Rows are points. Each table stands for the endless flat space through its points: a line for two points, a plane for three, and so on. Write the one point that lies in both, or say that there is none.

First (2 x 4):
-4; 23; -13; 9
-6; 22; -13; -2
Second (3 x 4):
1; 20; -11; -21
-5; 20; -31; -31
-23; 23; -7; 8
They share: -8; 21; -13; -13

First, 5 rows:
-11; 41; -10; -13; 7; 40; 30; 30; 22
-27; -14; -57; -79; -14; 36; 36; 21; 5
-4; 27; -20; -57; -32; 64; 39; 37; 31
-11; 30; -12; -35; -15; 58; 35; 40; 32
-78; -41; -21; -5; 55; 10; 30; 68; 28
Second, 4 rows:
-75; -3; -44; -33; 51; 68; 98; 76; 77
-28; 5; -12; -10; 22; 32; 25; 60; 0
-22; 17; -20; -2; 26; 38; 33; 70; 2
-60; -27; -6; -38; 23; 30; 33; 41; 24
They share: no point

First (4 x 12):
72; 60; 39; 74; 60; -67; -12; -77; -2; 25; 13; -36
20; 19; 24; 23; 21; -5; -32; -44; -37; -8; 31; -61
30; 28; 25; 30; 30; -13; -28; -47; -28; 3; 25; -52
18; 11; 18; 21; 19; 9; -22; -44; -23; -6; 9; -73
Second (7 x 12):
-10; 59; -26; 79; -20; 49; -8; -62; -47; -1; -11; -40
37; 6; 7; 17; 78; -44; -3; -4; 0; 81; -39; -36
-35; 31; 57; 38; 26; -35; -16; -55; 6; -9; 61; -68
-41; 14; 56; 60; 19; -17; -31; -37; -19; -50; 41; -57
78; 1; 1; 14; 71; 14; -41; 12; -47; 6; -67; -22
56; 84; -21; 17; 62; 9; -60; -28; 13; -13; 11; -68
80; -11; 19; -15; 64; -28; -59; -3; 26; 79; -27; -29
They share: no point

First (7 x 20):
-44; -41; -9; 7; 24; 4; -19; 36; -5; 1; 5; 16; 17; 47; -7; 29; -42; -25; 74; 21
-30; 2; 24; 23; 14; -30; -85; -5; -2; 34; -57; -14; -12; 41; -4; 7; -2; -51; 50; -39
-38; -31; 14; 33; 8; -24; -19; 32; -12; 25; 4; 1; 25; 28; -31; 22; -22; -45; 52; -3
-80; 27; 0; -15; 3; -23; -38; -7; 28; 10; -50; -25; 7; 36; -28; 55; -38; -32; 49; -34
-4; -6; 50; 39; 31; -19; -126; 4; -22; 43; -41; -2; -36; 51; -17; -28; 10; -76; 73; -48
-52; 19; 10; -27; 40; 5; -92; 39; 22; 12; -9; -15; -45; 79; -52; -1; -59; -43; 110; -25
-7; -58; -30; 27; -1; 1; -28; -13; -19; -11; -63; 27; 37; 22; 88; 54; 11; -27; 22; 12
Second:
-19; -84; 16; 16; -8; -28; -27; -30; -33; -23; -76; -29; 80; 51; 16; 58; -42; -37; -47; 15
-73; 5; -12; 7; -21; 8; -15; -3; 65; 83; -37; -10; -28; 13; 8; 43; 2; -33; 75; 28
-41; -43; 3; 31; 12; -62; -38; 7; -40; -45; -38; -20; 66; 19; 36; 74; -56; -49; -5; -13
-12; -11; 2; 29; 9; -16; -45; 35; -27; 36; 11; -1; 30; 67; -38; -24; 23; -44; 31; -58
-27; 34; -21; 24; 20; -79; -35; 81; -18; -6; -14; 12; 24; 9; -20; 8; -9; -44; 89; -91
-28; -40; 18; 29; -5; 7; -40; -22; -5; 54; -17; -18; 18; 65; -15; 11; 9; -36; 3; 3
-57; -18; 12; 26; -11; 1; -30; -37; 35; 72; -35; -20; -18; 31; 6; 47; -5; -30; 37; 30
They share: -38; -16; 2; 23; 0; -31; -32; 10; 0; 23; -36; -10; 20; 28; -1; 32; -13; -37; 36; -15
